Each row is a point. Before rounding, the points of a table are all equally far from one centre. They may lie mostly on one side of it. Write the centre, to within rounding.

Points:
1.1, -4.9, -5.2
5.0, -2.9, 1.3
-1.7, -1.1, -5.8
4.2, -4.9, 0.3
6.0, -3.3, -0.7
3.5, -3.2, -6.2
0.3, -1.9, -6.8
5.9, -3.5, -3.2
Centre: 1.6, -1.1, -1.9

Points, 15 rows:
0.8, 6.9, 0.4, -0.9, -1.9, -1.7, -7.1, 4.1, -5.0
-1.4, 6.8, -1.6, -1.2, -1.3, 2.6, -2.3, 8.7, 0.0
-3.7, 5.0, -2.7, -1.2, 2.4, 1.8, 2.6, 5.4, -6.0
-1.3, 2.4, 2.4, -5.8, 0.5, 0.2, -8.0, 4.4, -2.9
-0.5, 6.8, 5.6, -4.2, 1.9, 2.6, -0.9, 2.5, 0.9
6.8, 8.5, -0.3, -3.5, 1.9, 1.1, -2.0, 6.0, -1.2
3.0, -0.3, -5.2, -2.6, 5.2, -1.8, -5.0, 7.5, 0.9
3.5, 6.5, -0.5, 4.1, 5.4, 5.0, 0.0, 5.4, 0.7
5.3, 2.4, -0.6, 2.0, 1.4, 5.5, -2.5, 2.6, 1.3
3.6, 3.9, 2.3, -2.6, 3.5, 4.6, -2.8, 0.3, -7.1
-4.6, 2.8, -3.3, -1.9, 2.2, -4.3, -0.2, 4.4, 1.4
-2.4, 3.5, 4.5, -2.2, -0.2, 5.2, -4.2, 5.5, -1.4
4.8, 1.1, 1.7, -1.4, 4.0, -2.1, 4.8, 1.0, -1.2
2.6, 5.7, -0.4, 3.7, 6.3, 6.2, -3.5, 2.3, -1.6
1.2, 7.6, 0.8, -2.2, 3.1, 6.0, -2.5, 8.7, -3.3
Centre: 1.0, 3.0, 0.8, -0.3, 4.0, -0.5, -2.1, 4.7, -2.2
